Each row of a before or after table is a point. One or more steps were done to the points. Then noise was added and the rows were shuffled. The steps act on columns, c1 being the first. What was done? A step turns or swaps two columns, mirrors them in a line or flattens them onto one, adds a multiple of one to another, or multiplies or shifts one. Angles are multiples of 10 degrees, from the lower column toward the higher: turns from -170 to 170, lines from 10 to 170 but not 90. Use the fewest steps. Two steps may share a column if one is a turn and the other turns, adds or multiplies; they go together, in the order done. Otherwise the lowest column goes first.

Before:
0.008,-0.025
-0.009,-0.046
-0.009,-0.045
-0.007,-0.055
-0.031,-0.040
0.003,-0.046
-0.098,-0.046
0.019,0.030
0.014,0.002
-0.117,-0.074
0.030,0.023
0.007,0.002
-0.010,0.050
-0.083,-0.032
After (14 x 2):
0.049,0.149
0.047,-0.138
0.024,-0.120
0.077,0.090
0.051,-0.166
-0.042,-0.134
0.077,0.005
0.054,-0.134
0.061,0.008
-0.019,-0.098
0.062,-0.141
0.089,0.070
0.069,-0.071
-0.059,-0.227
Steps: shift c1 by 0.060; multiply c2 by 3

Before, 13 rows:
0.008,0.033,-0.008,-0.048
0.075,0.031,-0.006,0.014
0.002,0.024,-0.052,-0.034
0.074,-0.026,-0.066,-0.022
-0.025,-0.020,-0.058,-0.050
0.037,-0.068,-0.033,-0.021
0.071,0.048,0.025,-0.055
0.059,-0.025,0.023,-0.002
0.053,0.039,0.003,0.099
-0.011,0.010,0.041,0.032
-0.004,-0.017,0.020,-0.023
-0.016,-0.008,0.038,0.074
-0.039,0.067,-0.038,0.045
After, 13 rows:
-0.028,0.015,-0.077,-0.048
0.067,-0.051,0.077,-0.058
0.050,0.061,-0.099,0.043
0.007,0.015,0.027,0.033
-0.048,-0.058,0.022,-0.022
0.000,-0.078,0.012,-0.022
0.021,0.008,-0.057,-0.036
-0.019,-0.001,0.022,-0.023
0.031,0.009,-0.011,-0.047
-0.004,-0.065,0.087,-0.002
-0.014,0.011,0.026,0.071
0.055,-0.036,0.039,0.100
0.057,-0.062,0.055,0.014
Steps: turn c1 and c2 by -70 degrees; add -1 times c2 to c3

Before:
0.038,-0.039,-0.051,-0.018,-0.036,0.013,0.005,-0.038,-0.094
-0.034,0.000,-0.015,-0.005,-0.002,-0.033,-0.035,-0.017,0.065
0.058,-0.119,-0.004,0.014,0.051,-0.086,0.000,-0.024,0.042
0.055,0.037,0.043,-0.082,0.034,0.072,0.015,-0.040,-0.007
0.024,-0.041,-0.043,0.007,0.048,-0.003,0.001,-0.066,-0.041
0.038,-0.058,-0.044,-0.018,0.005,-0.093,0.051,-0.015,-0.032
0.033,-0.028,0.034,0.006,-0.039,0.016,0.033,-0.092,-0.025
0.061,-0.029,0.036,-0.054,-0.018,0.056,0.051,0.005,-0.153
0.045,0.009,0.003,-0.048,0.054,0.061,0.049,-0.054,0.057
0.039,0.007,0.030,-0.037,0.034,-0.018,0.038,-0.017,-0.066
0.136,0.053,-0.005,0.067,0.018,-0.027,0.022,-0.068,0.017
0.022,-0.070,-0.022,0.015,0.037,0.016,0.030,-0.015,0.021
0.041,-0.021,-0.015,-0.025,0.063,-0.018,0.035,-0.013,-0.070
-0.024,-0.084,0.061,-0.009,-0.020,-0.050,0.084,0.008,-0.012
After, 14 rows:
-0.085,-0.018,-0.121,-0.053,-0.013,-0.002,-0.057,-0.028,0.092
-0.094,-0.004,0.015,-0.024,0.042,-0.101,0.067,0.081,-0.023
0.045,-0.009,0.055,0.031,0.007,-0.006,-0.001,0.010,-0.036
-0.037,-0.098,-0.040,-0.029,0.000,-0.003,0.010,0.031,-0.002
-0.085,0.011,-0.044,-0.013,0.020,0.022,-0.082,0.058,-0.023
-0.034,-0.073,-0.019,-0.007,-0.025,-0.012,-0.014,-0.003,0.110
0.047,-0.043,-0.061,-0.088,-0.060,-0.020,-0.014,-0.042,-0.025
-0.020,-0.027,0.012,0.000,-0.051,-0.018,0.010,0.068,0.057
-0.024,0.010,-0.066,-0.040,-0.018,-0.034,-0.036,0.038,0.037
-0.026,-0.013,0.034,-0.028,-0.073,-0.008,0.017,0.008,-0.007
0.009,-0.027,0.033,0.004,-0.118,-0.104,0.016,0.019,-0.022
-0.012,0.032,-0.035,-0.049,-0.049,-0.036,-0.022,0.038,0.061
-0.069,0.003,0.038,-0.050,-0.011,0.015,-0.053,0.082,-0.043
0.035,-0.024,0.014,-0.049,-0.052,-0.087,-0.024,0.002,0.048
Steps: mirror c1 and c6 in the line at 110 degrees; turn c2 and c5 by 120 degrees; turn c2 and c8 by -140 degrees; turn c3 and c9 by -140 degrees; turn c4 and c7 by 90 degrees

Before, 9 rows:
0.013,0.021,0.061,0.042,-0.081,0.015,0.055,0.013,0.031,0.029,0.050,-0.043,0.022,0.028
0.023,-0.014,-0.006,0.057,-0.036,0.038,0.028,-0.001,0.025,0.034,0.046,0.023,0.072,0.025
-0.010,-0.003,0.031,0.002,-0.051,-0.029,-0.009,-0.074,0.018,0.024,0.008,0.006,0.011,0.031
-0.074,-0.004,-0.048,-0.038,-0.017,0.089,-0.089,-0.077,-0.035,0.050,-0.028,-0.066,-0.076,-0.066
-0.010,-0.037,0.001,0.009,0.006,-0.020,0.032,0.005,-0.028,-0.031,-0.087,-0.023,0.050,0.036
-0.062,-0.015,-0.078,-0.042,-0.065,0.091,-0.066,-0.109,0.022,-0.004,-0.002,-0.094,-0.032,-0.043
0.062,0.015,0.035,-0.016,-0.014,-0.010,-0.026,0.000,0.015,-0.024,-0.009,-0.014,0.028,0.025
-0.023,0.047,0.045,0.059,-0.067,-0.030,-0.020,0.011,0.060,-0.013,0.046,0.008,0.052,-0.008
0.063,0.034,-0.016,0.050,-0.042,-0.024,0.094,-0.002,-0.019,-0.007,-0.023,0.018,0.041,0.008
After, 9 rows:
-0.021,0.010,-0.022,0.051,-0.024,0.049,0.088,0.044,0.060,-0.006,-0.026,0.000,0.047,0.018
-0.036,0.069,0.042,-0.035,0.091,0.008,-0.091,-0.067,-0.073,0.048,-0.028,-0.051,-0.024,-0.093
0.058,0.012,0.019,0.063,-0.020,0.071,-0.013,0.043,-0.028,-0.007,0.041,-0.018,0.026,0.064
-0.033,-0.021,-0.031,0.014,-0.021,0.001,0.032,-0.040,-0.016,-0.029,-0.094,-0.002,0.041,0.037
0.030,0.093,0.021,-0.036,0.102,0.052,-0.065,-0.095,-0.059,0.001,-0.005,-0.059,0.011,-0.094
0.033,-0.002,-0.007,0.038,0.029,0.079,0.062,0.001,0.016,0.024,0.044,-0.051,-0.016,0.072
0.019,0.064,-0.018,0.003,-0.017,0.058,-0.012,-0.021,-0.006,0.021,0.007,0.020,-0.009,0.049
0.025,0.003,-0.027,0.058,0.042,0.027,0.029,0.003,0.024,0.038,0.044,0.020,0.061,0.040
0.016,0.007,-0.017,-0.016,-0.015,0.017,-0.026,0.005,0.063,-0.029,-0.011,-0.017,-0.002,0.052
Steps: swap c1 and c9; turn c2 and c8 by 70 degrees; turn c8 and c12 by -30 degrees; turn c3 and c14 by 70 degrees; turn c13 and c14 by 30 degrees; turn c5 and c6 by -100 degrees

Before:
-0.063,0.010,-0.037,0.051,0.029,-0.008,-0.024,-0.055,-0.067,-0.019,-0.039,0.048,-0.026,0.026,0.066,-0.019,0.023,0.029,-0.011,0.023
-0.054,0.019,-0.072,0.033,0.047,-0.051,0.003,-0.012,-0.032,-0.013,-0.074,-0.009,-0.014,0.045,0.090,-0.029,-0.079,0.013,-0.008,0.020
-0.070,-0.011,-0.024,-0.009,0.053,0.042,-0.096,-0.053,0.013,0.084,-0.013,-0.032,0.075,0.051,0.042,0.025,0.040,0.004,-0.006,0.051
0.029,-0.031,-0.065,0.082,0.044,0.021,0.006,0.013,-0.025,0.043,-0.042,0.005,-0.081,0.027,0.067,-0.043,-0.052,-0.021,0.004,0.020
0.007,0.046,0.006,-0.021,-0.061,-0.003,-0.066,0.036,0.016,0.030,0.034,-0.042,-0.008,-0.065,-0.013,0.036,-0.057,0.042,0.010,-0.052
-0.015,-0.067,-0.033,0.031,0.001,-0.037,0.017,0.040,0.003,0.084,-0.029,0.017,-0.027,-0.010,0.004,-0.097,-0.065,-0.053,0.011,-0.054
0.012,0.051,0.051,-0.009,0.018,0.028,-0.035,0.020,0.063,0.012,0.077,-0.057,0.032,-0.011,-0.046,0.032,-0.014,0.076,0.054,-0.085
-0.055,0.049,0.008,-0.024,-0.012,0.017,-0.107,0.022,0.046,0.008,0.037,-0.050,0.003,0.067,-0.002,-0.003,0.032,0.055,-0.009,0.004
-0.029,-0.017,-0.118,0.024,0.020,-0.022,0.016,-0.014,-0.042,-0.014,-0.024,0.044,-0.008,0.055,0.019,-0.010,-0.044,-0.005,-0.026,0.057
0.009,0.025,-0.078,0.041,0.034,-0.002,0.028,0.019,-0.089,0.030,-0.043,0.013,-0.001,0.066,0.098,-0.024,0.017,-0.021,-0.015,-0.020
0.026,0.035,-0.001,0.031,-0.030,-0.024,-0.032,0.010,0.027,-0.020,0.061,-0.091,-0.044,-0.032,-0.034,0.014,-0.040,-0.041,0.048,-0.110
After:
0.013,-0.022,0.023,0.024,0.030,-0.038,-0.025,-0.057,0.086,0.028,0.006,0.048,-0.025,0.028,0.067,-0.020,0.053,0.028,-0.041,0.023
0.025,0.058,0.031,-0.015,0.019,-0.004,-0.032,0.017,-0.064,-0.032,-0.041,-0.055,0.033,-0.014,-0.046,0.032,-0.011,0.073,0.087,-0.084
-0.034,-0.057,0.044,-0.079,0.047,-0.051,0.004,-0.013,0.053,0.031,-0.004,-0.005,-0.018,0.042,0.092,-0.029,0.033,0.012,-0.074,0.020
0.065,-0.058,-0.005,0.040,0.053,-0.054,-0.098,-0.053,0.007,-0.069,0.004,-0.033,0.073,0.047,0.043,0.027,-0.008,0.004,-0.014,0.051
-0.006,-0.071,0.049,0.016,0.031,0.039,0.025,0.017,0.081,-0.005,0.005,0.013,0.000,0.065,0.097,-0.024,0.042,-0.022,-0.044,-0.020
-0.004,0.010,0.040,-0.057,-0.061,0.002,-0.067,0.038,-0.018,-0.036,-0.005,-0.043,-0.011,-0.066,-0.012,0.038,-0.021,0.039,0.035,-0.053
0.036,0.023,0.046,0.033,-0.014,-0.058,-0.109,0.019,-0.025,-0.019,0.015,-0.049,0.002,0.069,-0.002,0.000,-0.024,0.055,0.034,0.005
-0.013,-0.102,0.024,-0.040,0.022,-0.021,0.016,-0.017,0.050,0.053,0.025,0.044,-0.007,0.056,0.018,-0.008,0.025,-0.006,-0.028,0.056
-0.028,-0.079,-0.049,-0.066,0.003,-0.026,0.015,0.039,0.007,-0.061,-0.016,0.017,-0.029,-0.009,0.002,-0.100,0.031,-0.052,-0.027,-0.053
0.011,-0.086,-0.007,-0.051,0.042,0.042,0.006,0.013,0.015,-0.014,-0.012,0.004,-0.086,0.025,0.068,-0.048,0.079,-0.020,-0.039,0.017
-0.029,0.017,0.034,-0.040,-0.028,0.007,-0.034,0.009,-0.032,0.019,-0.034,-0.090,-0.044,-0.029,-0.037,0.013,0.033,-0.041,0.072,-0.110
Steps: turn c1 and c6 by -110 degrees; turn c6 and c9 by 160 degrees; turn c2 and c3 by 110 degrees; turn c2 and c10 by 160 degrees; swap c4 and c17; turn c11 and c19 by 80 degrees
